Rows are points. The last column is the point's height on a tilted bowl or saddle (a function of degree 2), plus a little noise. Count its main directions that bend up, bend down and stay straight.

Points (17 x 4):
[1.5 5.4 -3.5 -1.9]
[-1.2 1.0 4.3 -2.2]
[2.4 3.4 -2.2 0.4]
[3.5 -6.0 2.4 -5.8]
[-4.3 2.3 0.9 -0.7]
[4.6 -2.2 -1.0 1.3]
[-4.2 -2.9 -0.7 -3.6]
[0.2 1.6 1.2 -1.2]
[0.0 -1.9 0.6 -2.0]
[-2.9 -4.2 1.7 -3.3]
[3.7 1.7 0.3 0.9]
[2.3 -0.4 4.6 -4.1]
[2.8 -2.0 -1.1 -0.3]
[-0.7 1.2 -1.6 -1.7]
[3.2 0.0 0.1 0.5]
[-0.7 -2.5 -3.0 -4.2]
[-2.2 -0.6 -1.0 -2.3]
Directions: 1 up, 2 down, 0 straight

Points (25 x 5):
[-0.3 -3.5 1.8 -1.7 1.4]
[0.7 -2.2 1.2 3.0 1.0]
[1.8 -3.1 5.2 0.2 -0.7]
[-0.6 0.8 3.7 -0.7 -0.2]
[-1.7 -2.5 -2.8 2.0 1.1]
[-1.1 3.0 -2.5 -0.9 0.2]
[4.6 -2.1 -0.5 -3.5 1.5]
[2.9 -1.8 -0.1 -2.5 1.5]
[-0.9 0.0 0.6 -1.1 1.1]
[-2.7 1.8 2.0 -2.7 -0.8]
[1.2 1.0 0.1 3.8 1.6]
[-2.3 -1.5 -3.4 -4.2 7.0]
[0.0 1.0 3.3 1.9 1.0]
[4.7 2.8 -3.7 1.9 5.6]
[3.2 -0.3 -2.5 2.8 2.8]
[-4.5 1.8 1.4 1.4 -1.0]
[4.5 0.0 -2.4 6.5 3.7]
[2.2 1.3 -1.0 -4.4 1.8]
[-3.7 1.0 0.8 3.3 -0.6]
[1.5 2.5 0.1 -3.2 0.0]
[1.2 -1.4 -3.6 -3.4 6.0]
[-0.9 5.4 -3.8 -6.6 0.6]
[-2.2 -5.1 -1.5 -0.2 3.3]
[-2.6 -1.4 1.1 1.4 1.4]
[1.6 -0.8 0.0 -2.4 1.6]
Directions: 2 up, 2 down, 0 straight

Points (24 x 5):
[1.1 -1.8 -1.7 3.4 -0.7]
[0.3 2.3 -0.5 2.5 -0.8]
[-6.2 -4.4 -1.8 -1.7 -6.7]
[-3.2 -1.0 0.6 1.0 -3.0]
[0.1 1.0 -2.6 -2.4 -0.1]
[-3.4 -5.6 1.3 -4.3 -7.7]
[3.3 3.2 1.9 2.0 -1.8]
[-0.8 1.5 0.6 -1.1 -1.4]
[2.8 2.7 -5.6 4.8 -1.2]
[-3.5 -0.2 0.1 -2.3 -3.0]
[1.3 2.1 -2.4 -0.4 0.2]
[-2.0 -0.6 -2.8 2.3 -1.1]
[3.3 -2.2 -0.5 -0.1 -1.4]
[2.9 -1.2 -0.9 1.1 -0.6]
[-0.9 -3.8 -1.7 0.5 -2.2]
[0.5 -1.2 -2.5 -1.5 -0.6]
[-0.6 -2.1 -3.8 -3.4 -1.4]
[1.0 2.6 -5.7 -1.8 0.6]
[-1.6 1.1 -1.2 2.3 -1.1]
[-0.1 -3.6 -0.8 4.0 -1.6]
[-2.6 2.4 0.1 -0.1 -1.9]
[-1.8 -5.0 -0.3 2.2 -3.3]
[3.1 -0.1 -6.7 -3.0 -0.4]
[3.4 1.7 2.4 4.9 -2.1]
Directions: 0 up, 3 down, 1 straight

Points (43 x 7):
[-2.8 1.0 -1.2 2.4 0.3 -1.8 0.3]
[3.5 -0.8 0.3 2.9 -1.9 4.1 0.1]
[1.1 -1.1 2.6 5.1 5.1 -0.5 1.8]
[3.3 -4.4 2.1 -1.0 3.0 -2.9 1.8]
[-1.2 -1.3 -1.8 -1.2 -2.7 -0.5 0.4]
[2.3 -5.7 0.9 6.3 -4.1 4.9 2.1]
[4.6 1.4 -1.1 -3.0 2.6 -0.1 1.7]
[0.0 -4.0 0.7 -0.2 -4.1 -0.7 1.2]
[0.3 -0.3 -2.5 1.0 -0.9 0.9 -1.0]
[-0.3 0.8 1.7 1.4 1.4 1.2 0.6]
[-3.2 -4.3 0.1 -1.1 -2.4 2.7 2.5]
[4.4 -1.6 0.8 2.4 -0.1 1.2 0.0]
[4.6 3.7 0.4 2.1 -0.7 -1.9 1.3]
[4.3 2.1 0.2 -2.5 -4.3 4.9 3.9]
[-1.9 2.9 -1.4 0.0 1.5 -4.7 2.4]
[-0.8 0.8 2.4 -2.3 1.8 -3.6 2.8]
[-1.9 -2.7 -1.7 -1.9 0.4 2.1 0.9]
[-6.3 1.4 -6.5 -6.7 -2.2 -0.8 7.9]
[0.8 3.3 0.5 -4.0 -0.2 6.6 5.0]
[0.4 1.2 1.0 -0.5 1.3 1.0 0.8]
[0.0 4.8 1.6 2.6 7.6 -1.5 5.7]
[-0.8 0.3 1.7 -2.8 -1.9 -2.0 1.7]
[-1.4 -1.3 0.5 -1.4 -2.4 -1.0 0.9]
[-2.9 0.5 -0.9 -3.3 1.7 1.4 2.4]
[1.6 -3.1 -1.8 -1.0 0.3 1.6 -0.2]
[-6.6 -1.3 0.3 1.8 -0.3 -1.1 3.1]
[-3.5 -0.6 2.5 -1.5 0.1 4.3 3.6]
[1.5 -0.4 -0.2 -3.6 2.7 -0.6 1.3]
[2.4 -3.8 -1.6 -1.9 -1.2 -4.5 0.6]
[4.6 2.6 3.1 -3.3 5.5 -2.5 5.6]
[-2.4 -4.5 0.8 -4.8 0.6 -0.7 2.8]
[-5.9 -3.3 1.4 2.1 -1.5 -1.4 3.2]
[-3.9 1.6 2.0 1.5 2.7 0.3 2.7]
[-3.9 0.3 -2.5 -0.8 -0.7 -0.3 1.3]
[-3.2 0.8 -2.0 -3.4 -4.2 -1.3 2.8]
[-3.9 -1.6 1.5 -2.7 -1.7 0.3 3.0]
[-1.8 1.7 -0.1 -2.8 1.0 -0.5 2.0]
[2.4 -0.3 -1.2 0.0 0.9 -1.8 -0.3]
[-3.0 0.7 -0.3 2.7 -1.6 2.1 0.0]
[2.6 -1.2 -0.9 -3.4 2.0 -0.4 0.6]
[-2.6 -5.4 -2.7 2.1 -4.0 -0.5 1.6]
[2.2 0.9 -1.8 -5.6 0.0 -2.8 1.6]
[0.4 4.3 -1.3 2.9 1.7 2.1 0.0]
Directions: 5 up, 0 down, 1 straight

Points (48 x 7):
[-3.3 -2.6 0.7 -0.1 1.4 -0.4 0.7]
[-1.9 0.2 4.5 1.6 -3.8 5.0 3.9]
[-1.0 -3.4 1.4 -1.3 -1.1 2.9 0.4]
[-4.0 -0.8 -6.3 -0.8 -1.3 -1.9 4.4]
[-0.5 -0.6 7.1 -0.4 -3.7 -1.3 3.9]
[0.4 -1.0 0.8 3.2 -0.1 1.3 0.5]
[3.4 -2.6 -3.4 0.4 -1.3 -1.4 2.0]
[1.9 -3.1 -5.0 -2.7 0.5 -1.0 2.4]
[0.3 -3.1 -0.6 1.3 1.7 0.7 0.1]
[1.4 3.3 1.0 3.2 -2.7 7.9 5.9]
[-1.8 0.0 4.8 2.5 -1.5 7.1 4.1]
[-4.1 4.8 2.8 -1.6 1.0 -1.6 3.7]
[-2.0 1.9 -1.9 2.2 -0.3 3.3 2.3]
[2.1 -4.0 0.1 4.1 1.0 2.2 1.8]
[2.8 -1.0 -1.1 1.5 0.9 0.5 0.5]
[-1.7 -5.4 -4.1 -5.0 0.5 0.1 2.1]
[-0.7 1.4 -2.2 -2.1 -0.1 0.3 1.3]
[1.7 1.1 -2.7 0.9 2.0 -5.8 1.8]
[-1.5 2.3 -4.2 -0.4 -3.3 -1.9 3.6]
[2.2 -1.7 -1.0 2.4 3.0 -1.8 0.8]
[-4.5 -3.4 -1.4 1.2 1.5 -2.3 2.2]
[1.6 -1.1 -2.9 -1.5 2.2 -3.1 1.4]
[-4.8 2.5 2.2 0.7 1.4 -2.2 2.7]
[-1.1 -1.3 -1.2 5.9 -0.2 2.4 2.5]
[2.6 -1.9 0.0 3.6 2.9 2.7 1.5]
[-0.3 2.0 -0.3 0.3 -1.5 0.0 0.8]
[3.5 1.0 3.1 -2.6 -1.3 0.4 1.6]
[3.3 2.8 2.7 3.5 -0.4 -4.7 0.4]
[-2.5 -3.1 0.6 -0.4 3.6 -2.2 1.1]
[-0.5 -0.9 3.2 5.0 -1.9 -3.8 1.4]
[1.0 0.4 -1.3 -5.1 -1.5 1.2 2.2]
[4.3 5.6 -3.6 2.0 -0.8 3.3 5.7]
[2.6 1.9 -1.0 0.8 5.7 3.0 2.4]
[0.6 -1.1 -2.6 1.5 0.4 -1.8 0.6]
[4.1 -3.0 1.7 1.4 1.2 1.3 1.1]
[-0.3 4.7 -0.9 1.0 0.8 0.6 2.0]
[2.5 -2.3 1.8 0.4 -0.5 -0.1 0.4]
[-3.8 1.8 -1.4 2.0 2.2 -0.1 2.1]
[-0.3 5.7 -1.3 -7.1 1.8 -0.2 6.1]
[-2.7 -2.3 -0.6 0.7 0.7 2.0 0.5]
[3.8 -1.3 2.6 0.7 0.1 1.2 0.7]
[-1.8 -0.1 0.0 1.6 -4.3 -0.7 2.0]
[1.4 1.7 -1.5 1.3 -3.8 2.9 2.7]
[2.9 -3.9 1.8 -0.5 3.5 1.1 0.6]
[-0.8 -5.1 -1.0 1.2 8.2 -1.9 3.7]
[-4.8 -0.2 2.1 -3.8 -3.3 1.0 3.9]
[2.3 -0.9 -1.4 0.6 1.5 1.5 0.4]
[-2.9 -1.6 -4.7 1.8 -2.8 -2.1 3.3]
Directions: 5 up, 0 down, 1 straight
